Each row is a point. Two turns around zero, p and q, are shown by what they do to some points. Where does a point land after both, in the order given? Backwards means that the second turn is done in reverse. Each puzzle has new turns, and all numbers are rounded.
In the rows, 128 means zero.

Turn p:
[184 198 125] -> [145 216 125]
[100 100 150] -> [115  90 150]
[103 122 114] -> [110 111 113]
[125  92 123] -> [142  95 124]
Turn q:
[144  86 185] -> [173 106 181]
[144 148  62] -> [113 130  59]
[125 121 126] -> [126 120 129]
[117 108 172] -> [139 120 176]
[109 117  91] -> [ 99 105 106]
[130 188 132] -> [119 187 117]
Where do these land?
p, then q: [150 106  65] -> [137 105  62]
p, then q: [180 101 161] -> [193 145 136]
p, then q backwards: [114 157 133] -> [105 151 126]
p, then q backwards: [113 140 173] -> [ 91 127 160]
p, then q: [ 83 135 108] -> [ 85 103 129]

Turn p:
[127 134 141 165 123 145] -> [145 141 131 160 120 146]
[144 116 122 111  83 147] -> [141 122 109 110  81 122]
[150 163 114  98 158  88] -> [133 141 139  90 176  92]
[131  86 130 162 119 160] -> [142  96 115 163 104 157]
[ 75 140 107 121 178 149] -> [ 85 139 117 122 172 177]
[128 119 109 141  99 112] -> [127 127 102 144 114 104]
[141 137 173  97 137  95] -> [122 129 183 106 130  99]
Turn q:
[117 167 130 158 117 146] -> [124 172 121 146 122 153]
[162 117 142 118  80  91] -> [162 123 131 114  78  91]
[149 119 147 108 147 151] -> [158 110 137 120 153 141]
[153 141 142  81  79 145] -> [171 127 121  80  93 149]
[106  97 103 162 151 128] -> [ 91 106 117 167 142 121]
[147 131  70 131 153 143] -> [118 124  72 128 163 121]
[ 86 113 147 110 151 125] -> [ 98 109 167 119 141 140]
[104 139 143 156 146  96] -> [102 152 158 150 133 108]
Where do these land?
q, then p: [142 112 105 147 132 110] -> [119 122 111 149 144 104]
q, then p: [140 146 130 130 111 105] -> [133 149 128 118 124 101]
p, then q: [134 145 108 151 118 145] -> [136 145  94 131 137 127]
q, then p: [155 139 150 148 144 125] -> [159 136 146 138 149 118]
p, then q: [148  83 127  31 114 135] -> [121  54 148  61  88 129]
q, then p: [ 99 122 176 150 122 140] -> [145 142 157 157  97 154]
p, then q backwards: [ 77 148 100 139 154 137] -> [100 158  96 146 156 157]

Turn p:
[108 104 186 121 126 128 108 149] -> [129 128 197 127 130 124 124 150]
[134 139 154 127 116 122 113  31] -> [123 155 147 102 127 121 107  37]
[100 142 112 148 127 158 109 138] -> [114 131 124 172 124 152 112 133]
[134 121 111  99 168 118 156 150] -> [126 107 105 105 167 130 146 156]
[118 130 110 111 108 118  84 141] -> [122 127 126 120 103 139  83 149]
[121 102 109 141 120 111 132 145] -> [118  98 121 133 109 112 132 143]
[125 134 126 123 113 116 159 145] -> [116 138 117 119 118 120 156 146]
[152 125 113 137 138 174 156 152] -> [158 117 108 152 136 157 166 138]
[160 157 130 146 136 107 133 101] -> [147 153 105 124 138  96 125  99]
Turn q:
[125 134 135 114 152  81 132 110] -> [107 144 135 109 162  97 130 114]
[100 143  83 142 161 134 164 148] -> [132 156  99 166 147 118 161 166]
[136 130 107 127 163 130 121 126] -> [143 140 108 129 159 132 125 131]
[ 98  87 156 135  87 109 102 145] -> [ 83  79 133 112  98 121 104 143]
[144 104 129 171 110 162 166 150] -> [157  87 142 178 110 133 145 143]
[165 164 160 133 100 131 142 130] -> [149 143 180 138 102 124 119 107]
[101 126 161 100 138 127 106 128] -> [ 85 133 135 108 136 154 117 123]
[165 107  82 114 136 149 122 142] -> [183 117 109 109 140 141 133 153]
[109 136 102 109 110 142 148  82] -> [129 142 101 115 106 127 175 102]
[117 111 146 142 109 119 106 115] -> [107 103 123 123 113 122 109 111]
[148 167 146 121 141 124  99 131] -> [134 163 145 121 135 137  91 114]
Where do these land?
p, then q: [150 127 142  93 110 120 123 136] -> [139 143 156 100 120 147 130 136]
p, then q: [127 141 142  96 122 156 160 121] -> [135 154 140 143 128 158 164 123]
q, then p: [135 155 107 161 129  89 115 110] -> [121 138 102 115 123  87  89 120]
q, then p: [116 105 108 158 161 144 149 100] -> [124  90  93 150 142 112 146 105]
p, then q: [153 116 118  99 104 156 112 163] -> [166 114 150 122 102 162 123 151]
p, then q: [ 88 101 102  92 120 125 144 117] -> [ 93 113 106 116 117 161 162 145]
q, then p backwards: [ 87 141 102 159 178 101 115 157] -> [100 184 104 145 164 104 125 161]
p, then q: [150 137 173 159 129 126 166 138] -> [135 144 172 153 145  89 144 117]
p, then q: [132 145 146 154  98 117  96 115] -> [124 140 136 121  98 106  95 100]
p, then q: [142 113 141 109 129 145 100 123] -> [140 117 143 115 130 158 113 112]

Turn p:
[141 108 198  89 133 156 162 105 123] -> [123 126 201  86 107 160 152 113 143]
[111  77 160  97  82 133 143  81 152] -> [114 115 142  88  45 140 135 117 155]
[ 92  91 138 133 145 107 151 130 118] -> [ 80 111 139 129 116 102 148 117 121]
[177 140  74 160 161 111  79 133  93] -> [180 101  88 159 183 111 113  98  95]
[129 137 128  85  99  98 134 136 109] -> [148 142 133  91 113  94 137 150 114]
[121  97 206 122  83 152 118 112 132] -> [128 117 189 124  57 158 113 134 130]
[102 158 119 129 124 136 134  82 108] -> [133 175 115 136 110 134 151  99 120]
[152 166  79 190 134 118 147 175 131] -> [142 121  87 186 186 121 146 172 135]
[110 178  96 159 168 103  94 177 148] -> [114 154 100 173 191  96  83 145 125]
[170 170  76 166 180 105 114 162 186] -> [142 121  82 163 217 112  93 137 179]
[103  87 135  76 100 187 131 116 108] -> [106 126 133  70  83 178 135 126  90]
Turn q:
[168 142 184 153 100 104  90 190 174] -> [202 121 143 161  85 116 132 200 146]
[143 116  82 121 171 111 139 120 111] -> [114 112  90  91 166 115 115 123 118]
[ 90  94 159 161 172  89 170 148 194] -> [100 110 119 185 180 135 125 187 191]
[148 152 142 154 105 107 125  84 148] -> [170 135 136 158 135 104 120  93 149]
[110  70 129  96 148 112 137  75  78] -> [ 72  79 160  98 159 105 138  88 122]
[130 145 113 106  60 135  88 118 124] -> [146 144 139 109  58 119 126  92 136]
[141 107  71 119 113 199 117 115 110] -> [122 114  99  91 103 186 131  78  98]
[114 162 179 166 137 123 181 147 132] -> [128 163 135 197 159 121 150 159 115]
[115 137  93 102 119 147 153 194  95] -> [ 89 156  89 103  97 136 154 159  90]
[115 169 125 158 167 119  80 129  80] -> [132 142 143 125 137 107  58 136  73]
[134 115 131  71 116 161 128  86 162] -> [134 134 156  89 131 163 158  91 170]
Where do these land?
p, then q: [171 120 134 152  92  94 139 108 123] -> [161  93  99 147 126 113 165 130 148]
q, then p: [164  95 164 127 140 152 113 165 133] -> [122  79 156 111 138 155 145 161 111]
p, then q: [ 70  81 152 111 160 128 186 100 136] -> [ 60 165 162 159 131 129 147 103 178]
q, then p: [162 179  79 154 116  84  73 126 180] -> [210 110  79 116 144 111  67 133 156]
p, then q: [ 98 161 149 181 110 120 139  84 107] -> [154 154 108 199 127 112 129  98 117]
q, then p backwards: [159 120  93 102 192 113  86 165  99] -> [143 106  97  56 112 129 105 188 127]
p, then q: [ 83 137 150  98 112 183 170  73 130] -> [118 208 147 143 109 160 167  88 132]
p, then q backwards: [114 119 157  71 151  87  88 166 110] -> [121 148 134 106 164  89  80 111  68]
q, then p: [156 166  82 161 103 154 165 157 149] -> [167 140  60 143 159 151 162 141 124]
p, then q backwards: [103 101 120 124 103 164 120 134 113] -> [119 114 110 132 122 164 118 161 104]

Turn p:
[ 91 101 151 132 146 151 181 136 131  82 145] -> [144 109 157 114 163 144 164 175 103 108 162]
[133 134 128  59 191 119 147 137 145 170 120] -> [160 181 164  89 153 122 147  93 146 175 124]
[ 82 129  86 133 112 135 109  77 145 108 110] -> [ 63 129 105 120 138 123 158 110  91 103 114]
[129 114 160 160 121 114  99 107 117 147 138] -> [105 120 154 164 120 140  91 129 128 123 115]
[168 155 125  92 123 102  90 106 130  91 182] -> [117 133 133 101 100 127 107  85 180  74 159]
[175 154 142 135 119 161 162 129 111 129 107] -> [179 143 103 141 100 161 140 143 132 122 113]
[114 114 145 135  95 138  97 143 163 129 167] -> [ 82  93 137 128 115 138 122 145 160 144 152]
[157 154 168 165 103 158 139 146  88 145 133] -> [161 134 107 171  98 167  95 166 132 132 135]
[105 166 161  91 129 109 109 179 128 147  31] -> [141 176 129  81  75  82 108 160  88 189  94]
[135  81 118 149 107  90 139 122 134 163  90] -> [134  93 144 167 121  97 136 106 103 156  89]
[107 170  85 151 133  99 140 161 177 104 162] -> [104 138 101 130 150  65 160 154 174 112 159]
[125 110  92 100 128 108 124 115 107 120 195] -> [121 110 129 125 159 126 119  73 142 107 182]
[142  82 104 161 157 180 129 107  89 129  82] -> [152 106 102 132 173 171 119 127  85 122  65]
Turn q:
[129 156 168 158 118 134 125 109 161  93 113] -> [103 144 157 149 120 120  89 103 121  84 128]
[ 96 155 160 138 157 118 113 148 125  89 131] -> [105 136 141 121 150 139  92 165 101  94 118]
[132 114  82 136  86 106  92 143 122 149 161] -> [140 125  92 143 102  87 126 157 135 176 148]
[126 100 119 149  60 143 144 114  95 173 178] -> [ 99 157 108 156 107 125 165 119 144 196 179]
[109  63  72 136  98 144 123  82  96 161 181] -> [137 145  68 134 155 115 147  99 136 215 177]
[ 85  83  83 117  81 119 151  97 133 154 130] -> [ 96 112  92 104 134  94 147  87 140 189 139]
[118 157 120 144 146 114 163 138 130 128 122] -> [105 136 115 130 136 130 142 138 141 102  94]
[128 177 136 160 152 173 115 158 162 109 114] -> [129 149 143 150 110 161  72 135 136 103  78]
[166 150 137  62 171 104 110 102 108 151 103] -> [195 129 172  93 146 109 174 136 115 107 114]
[156 111 133 107 164 107 113 135  89 143  60] -> [171  74 156 136 148 132 171 133  92 118 102]
[115 165 159 120 114 172 132 168 150  73 135] -> [100 150 141 106  82 171  76 138 111  99 121]
[115 122 180 144 150 136 148 152 187 129 127] -> [ 96 108 164 127 137 156  91 127 176  98 129]
[189 109 115  92 165  95 136 117 106 111 107] -> [188  97 116 114 137 125 173 124 113  83 138]
Where do these land?
p, then q: [172 107 117 100 117  92  94 111 152 155 152] -> [119 126 158 125 148  83 107  71 145 132 152]
p, then q backwards: [ 93 147 135 109 126  95 113 122 103 145 121] -> [109 144 141 132  91 137 104  97 126 107 137]
q, then p: [107 131 113 119  83 111  94 165 133 141  92] -> [126  95 142 150 105 103 101 115  94 174 127]
q, then p: [126 207 210 177 145 107 176  85 138  62  80] -> [102 157 147  91 120 122 112 205  54  19 139]
q, then p: [112  78 143 125 112 119  88 145 111 147 153] -> [130 113 145 152 158 136  97 120 160 171 151]
q, then p: [151 174 152 128 119 181 114  90  94  67 110] -> [138 164  89 137  89 171  86 133  98  67 141]
p, then q: [174 104 144  95 144 191 116 122 173 103  89] -> [140  93 159  78  82 168 144  71 128 138 107]
q, then p backwards: [121 106 130 114 102 166 148  93 120 139 143] -> [119 135 115  75 123 137 130 116 129 163 144]
q, then p: [105  96 103 160 146 130  95 124 123 173 103] -> [135 129 148 160 162 121 113 122 134 159  70]
p, then q backwards: [137 102 107 121 169  88 177 141 112 141 151] -> [153 106 136 128 159 112  95  67 128 155 120]
q, then p: [105 162 119 133 146 133 145 156 129 146 169] -> [121 152 100 100 126 107 145 158 142 162 128]
p, then q: [159  99 117 136 112 143 143 152 118 161 141] -> [156 114 121 162 134 134 131 104 164 148 137]
q, then p: [103 150  74 144 144 108 161 158 158  85 160] -> [ 97 119  73  72 143  76 147 114 121 129 122]

Turn p:
[ 87 157 147  89 136  90 108 157 173 125  59 144] -> [109 122 106  56 132  99 162 176 170 132  86 143]
[145 171  53 162 148 160  73 162 169 154 145 162] -> [144 192 151 100 151 141  44 162 140 189 131 129]
[152 134 162 115  87 111 135  55  95  97 116  97] -> [112  77 121 128  83 128 134  76 147  73 165 131]
[175 124 134 118 137  95 160 166 152 107  74  58] -> [162 161 127 148 134  86 172 128 202  75 118 135]
[109 145 157 166  71 114 128 153  96 126 148 149] -> [ 73  95 106 175 120 114  95 135 124 139 110 141]
[117 137 120 110 175 111 131  68 139  89 150 101] -> [136 131 150  80 135  97 143  93  96  97 173 117]
[101  99 132 117 104 174 104 151  84 146 154 117] -> [115 117 121 161 122 169 115 140 101 128 102  68]
[138 150 152  99 167 148  70 151 191 146 150 171] -> [138 110 183  81 156 132 122 191 145 186 140 114]
[179  82  61  76  85 117 176  77  87 115 150 143] -> [201 124  62 155  61 148 129  98  95 117 191 130]
[168 115 100 149 124  79 139 139  92  90 135 170] -> [170 110  90 155 135 100  87 135 109 110 143 178]
[138  84 153 149 171 168 160 130  82 139  99 125] -> [149 129 155 162 147 181 159 116 100  88  93 150]
[ 97  85 127 154 106 147 108 132 165 178 126  90] -> [111 145 118 137 162 157 145  89 156 171 101  81]
[ 94 181 133 167 128 114 125 141 128 184 161 124] -> [ 84 144 162 135 115  94 101 110 116 180  88 128]
[ 94 129 160 123 153 164 173 112 139  96 127 140] -> [ 90 135 144 121 140 144 179 142  91 108 151 147]
Turn q:
[136 105  75 112 110 110 109 123 104 112 120  99] -> [179  97 119 116  95 112 135 118 139 136 107 106]
[147  80 135 121 128 182  82 138 138 153 142 112] -> [141  86 151 120 108 177  98 141 125 161 140 165]
[113 178 120 172 147 122 183 138 136 128 107 129] -> [104 175 106 123 162 129 188 144 124 115 119 113]
[128 159 118 188 115 104 149 154  84 130 138 152] -> [104 166  97 150 104 117 148 178 114 117  99  98]
[105 124 130 147 147 128 190 106  95  72 174 181] -> [ 96 128  62 167 116 109 144 135 136  50 156 136]
[187 128 143  66 125 152  71 172 169 145  92 151] -> [161 131 182  79 159 110  61 158 140 167 132 177]
[ 78 170  93 189 131 118 155 100 145 109 130 178] -> [ 86 132  48 151 179 119 157 133 120 113  99 103]
[112  52 166  79 109 107  84 113 114 160  95 104] -> [161  78 216 167 112 125  98  90 114 140 119 132]
[ 86 178 137 180  97  89 162 129 149  84 164 119] -> [ 62 166  86 130 129 134 144 105 165  99  97  75]
[168 104 148  55  92 192  95 128 126 158  84  96] -> [167 108 195  81 105 131 103 102 104 159 116 206]
[ 63 113 114  93 142 106 124 147 100 146 154  93] -> [109  71 161 117 103 114 153 119 117 120 151  74]
[201 160 155 109 148 139 144  74 176 178 169 167] -> [112 184  98 143 149 113  95 106 121 190 202 183]
[117 141 147 122 156 117  73 125 108 112  99  76] -> [166 130 162 100 133 162 108 109  96 112 123  81]
[149 100 110 159 145 124 172 146 149 106 125 135] -> [143 139 110 149 138 140 162 155 177 115 134 142]
Where do these land?
q, then p: [122 177 154 100  90 131 154 141 112 150  97 168] -> [110  93 111  94 108  83 130 142 107 112  83 163]
p, then q backwards: [ 81 127  76 136  90  99 141 128 145 160 141 117] -> [146 182 101 144  91 104 128  86 136 145 155 129]
p, then q: [ 98 155 156  89 147 124  71  98 147 159 121 141] -> [132  95 206 120 119 107 127  93 131 132 145 154]
q, then p: [170 129  72 143 158 177 117 142  91 116  93 139] -> [193 145 115 168 101 139 110 188 135 118 127 147]
q, then p: [117 182 118  95  92 178 144  88 170 153 161 176] -> [146 119  89  59 109 123 119 116  54 174  98 130]
p, then q: [153 124 158 175  95  87  88  73  99 115 120  86] -> [161  86  99 174 156 161  88  63 149 123 128 122]
p, then q backwards: [153 124 148 124 122 158 139  80  65  86 145 177] -> [109  84 162 116 166 190 106 107  80 125 155 135]
q, then p backwards: [101 128 156  78 174 140 143 136 153 135 108  82] -> [141 122 160 132 179 150 119  69 162 109 137 110]
q, then p: [150  89 103 175 133  78 123 159 125 166 168  72] -> [ 95 169 146 192 117 139 147 103 187 169 124  98]
q, then p: [160 124 161 139 177  86 128 112 140 123  64 174] -> [143 131 203 130 161  90  84 137 130 103 124 173]
q, then p: [160  83 124  89 139 119 128 151 161  72 156 141] -> [146 114 125 112 177 112 124 152 159 169 187 111]
p, then q: [ 97  72 157 140  85 136 156 176 154 158 141 104] -> [121 136 118 144 154 166 222 138 123 152 122 114]
p, then q backwards: [102 151  80 181 160 149 131 180 101  69 149  87] -> [132 187 200 144 146  88 125 125 109 103 101 193]
